Each row of a before or after table is a point. The points were changed in one or more steps. Then noise was added and the rows were shuffled. The steps act on how far a point lies along the listed directions, d1 being the first. Write out the steps. A step turns or swaps two directions, mirrors them in a line or flattens them onto one, adds a multiple of one to another, or multiplies one. Angles are multiples of 10 degrees, from the lower direction toward the higher: turns from -170 to 170, lines from 10 to 170 but not 90. Use the fewest steps. Two steps may share a direction if one is a turn and the other turns, adds or multiplies; they go together, in the order done. Otherwise the lowest direction goes first.
(in the rows, 128 means zero)

Directions:
(1): [132  80]
(2): [176 132]
Before, 10 rows:
[[ 90 117]
 [108 119]
 [143 137]
 [131 132]
 [141 113]
 [110 103]
 [132 121]
 [121 108]
 [116 108]
 [146 140]]
After (10 x 2):
[[138 138]
 [106  78]
 [ 90  77]
 [182 159]
 [166  91]
 [140 110]
 [ 73  64]
 [174 151]
 [ 14  99]
 [ 67 104]]
Steps: multiply d1 by 2.5; multiply d2 by 3

Directions:
(1): [169 187 168 118 128 142]
(2): [117 155  86  79 172 137]
(3): [101 167  95 162  95 166]
(4): [115 160 117 120  99  59]
(5): [185 111  87 109  90 134]
Before, 8 rows:
[[ 26 203 152 148 175  92]
 [125 142 146 129 134 116]
 [103 146  69  89  92  47]
 [150 145  99 141  92 187]
 [118 103  76 134 106 173]
 [114 120  97 151  68 122]
 [ 87 102 104 127 126 169]
 [124 141 117 112 136 134]]
After (8 x 6):
[[103  84  69 137 115 174]
 [ 87  88  77 126 109 153]
 [ 87 104 106 162  88 135]
 [ 53 127  99 109 141  83]
 [ 55 211 129 128 139  67]
 [122 141 116 108 135 137]
 [149 153 112 142  99 191]
 [131 148 145 124 130 117]]
Steps: multiply d1 by 1.6; flatten d4 and d5 onto the line at 140 degrees

Directions:
(1): [110 119 169 133  70  79 147 142 175]
(2): [ 86 110 157 126 148 140 129  45 145]
(3): [131 185  90 172 134 130 174 110 166]
(4): [167 183 155 111 124  81 114  91  93]
Before:
[[ 89  89 162 131 129 155 156  71 149]
 [126  67 110  69 135 156  88 196  66]
 [ 86 133 152 133 133 144 149 103 173]
 [116 176  71 174 134 142 159 113 178]
 [ 93 115  93 154 140 169 132 134 145]
 [147 135  63 168 138 152 135 136 166]
 [121  85 167 135  90 104 125  86 165]
 [191 169 145 111 127 115  97  96  66]
 [137 105 124  90 154 158 104 146  77]
 [201 218 115  93 122  73 116 134  77]
 [147 114 111 113 119 125 108 183  94]
 [143 100  91 130 151 121  73 182  64]]
After (12 x 9):
[[ 95  77 158 123 141 172 109  46 131]
 [185 182 141 121 110  94 142 109  95]
 [143  85 132 129  81  96 110 171 154]
 [142 188 149 113 115 103 139 138 137]
 [ 52  57 143 100 145 163 136  62 169]
 [176 165  98 156 129 116 142  96 124]
 [105  68  84 135 164 152  79 158  94]
 [128  94  72  93 173 195 108 177  74]
 [109  87  93 135 141 165 116 150 113]
 [118 103 123 100 157 155 112 141  80]
 [114 128 154 131  60  73 125 162 174]
 [138 134 128 128  89 110 113 185 112]]
Steps: swap d1 and d3; swap d2 and d4

Directions:
(1): [159 124 139 153 100 149 145 150  72 206 153 104]
(2): [153 146 145 156 127 168 169 192 111  65 124 149]
Before (13 x 12):
[[124 123 120 122 124 122 120 112 128 141 128 128]
 [139 139 135 140 133 139 145 152 114 107 135 136]
 [115 138 126 117 135 118 122 118 149 108 125 132]
 [119 135 126 121 126 121 114 115 126 141 135 123]
 [121 127 128 123 130 126 122 117 125 139 132 127]
 [120 121 121 119 128 120 120 115 134 139 129 125]
 [133 123 128 128 126 131 129 136 126 129 127 131]
 [126 123 119 124 135 122 123 121 142 106 128 133]
 [132 122 123 127 135 129 130 131 122 128 126 124]
 [124 126 127 122 128 126 122 123 139 130 126 135]
 [138 142 139 139 135 145 140 160 129  89 115 132]
 [129 137 132 130 137 133 134 142 131  93 129 133]
 [111 132 120 115 144 114 116 108 149 107 126 135]]
After:
[[134 123 125 128 134 133 135 135 117 131 127 123]
 [130 147 138 137 146 148 150 170 142  30 116 154]
 [115 125 123 117 128 118 112  98 127 161 134 119]
 [107 113 113 107 131 102 105  87 148 161 128 118]
 [112 125 118 108 125 107  98  88 129 171 135 115]
 [117 116 112 113 124 107 103  86 133 167 132 118]
 [152 160 151 160 143 181 176 216 126   9 104 158]
 [116 124 122 112 133 117 112 105 150 125 123 134]
 [ 80 129 106  86 162  87  91  74 198  67 108 147]
 [138 127 131 132 125 138 134 145 117 126 129 128]
 [ 93 139 116  97 152 102 108  96 185  67 110 143]
 [162 151 149 164 129 174 176 202  97  68 134 146]
 [112 128 114 111 149 112 116 110 169  68 117 145]]
Steps: multiply d1 by 3; multiply d2 by 3
